Each wall is flat, endless, passes through zero and stands at right angles to its row. A trip goes straight from one point to another. List the walls that it crosses, first one first.
In the rows, zero is written as 128.

Walls:
(1): [ 77 143]
(2): [139 169]
(3): [152 128]
(4): [184 143]
(5): [103 123]
(6): [148 158]
(7): [131  91]
(8): [132 102]
Trips:
[162 144] to [179  61] -> 8, 7, 2, 6
[104 175] to [ 99 133] -> 6, 2
[107  89] to [126  91] -> 1
[175 147] to [152 159] -> none

Walls:
(1): [134 131 120 110  86  81 109 142 117]
(2): [122 105 115 124 117 154 132 107  57]
(3): [121 131  49 109 113 116 135 120 101]
(4): [168  94  81 137 114 181 144 116 113]
(5): [ 92 175 158 167 110 128 118 139 155]
(6): [179  88 131  76  99 143  71 128 125]
(7): [123 155 136 124 152  93 113 129 175]
(8): [ 95  94 170 180 101 141 115 144 129]
(9): [148 118 124  57 101 134 140 137 124]
(10): [ 79 140 133 202 100 161 104 108 108]
(11): [120 168  72 127 134  90 108 151 103]
Trips:
[148 163 172  79  96 133 111 133 127] to [115 114 144 154 142 158  50 174 143] -> 8, 10, 9, 1
[ 42 115 151 152 173 195 132 139 135] to [133 120 166  99 162 146 104 100 148] -> 7, 2, 6, 10, 5, 9, 8
[151 128 180  91 145 163 126  39 153] to [125  76 125 119 142  86 125 117 169] -> 2, 4, 1, 8

Walls:
(1): [ 76 128 131  69 104 159 131 123 106 142 117 182  72  98 111 127  71  90
 117 119 153 131 160 114]
(2): [141 100 178 141 102 181  71 145 112 213 120 109 149 134 177 147 142 141
 165  91 137 120 120 120]
(3): [107 142  59 149  81 132 136 182  98 115 140 142 118 127 114  31 133 162
 138  99 132 153 114 159]
(4): [154 129 167 108 168 150 194 123 139 152 149 133  78 149 136 144 113 125
 111 168 102 117 164 149]
(5): [ 72 156 121 142 104 158 220  83 159 160 149  84 159  31 122  61 115 114
 142 168 102 147  65 146]
(6): [190 157 144 113 109 140 154 174 122  97 142 151  80 102  84 149  76 143
 168 168 169 111  99 115]
(7): [138 145 111 149 147 185 137  90  84 112 131 145 136 146 112  81  84 122
  79 153 136 111  60 146]
(8): [112 164  88  99  82 208 121 164 122 122 121 141  79 137 172 130 137 116
  68 164 158 125 106 142]
(9): [ 99 118 115 130 132 173 192 161  80 112  89 106 161 167 230  73 145 147
 120  58 120 117 160 129]
(10): [138 137 138 190 161 127 178 125 155 124 119 111 172 137 127 126  62 166
 139 184 139  99 158 158]
(11): [ 85 108 144 114  93 101 140  92 131  90 148 157  93 159 143 137 103 105
 138 109 157 162 146 123]
Trips:
[ 84  78  95 139 115 121 152 128  81 148 160 145 120 107 206 126  96 149
 115  99 133 171 144 149] to [ 90 101 172  86 158 130 198 126 145  91 156 101 132 102 145 154 177  91
 125 129 107 130 101 113] -> 4, 2, 3, 8, 1
[142  88 102 144 170  91  90  99 197 182  99  92 124 102 128 176  70 182
 172 152  88 148 141 173] to [182 147 120 134 159 148 137 187 134 151 157 108 157  74  83 131 113  60
 105 113 135 123 103  52] -> 6, 4, 7, 10, 1
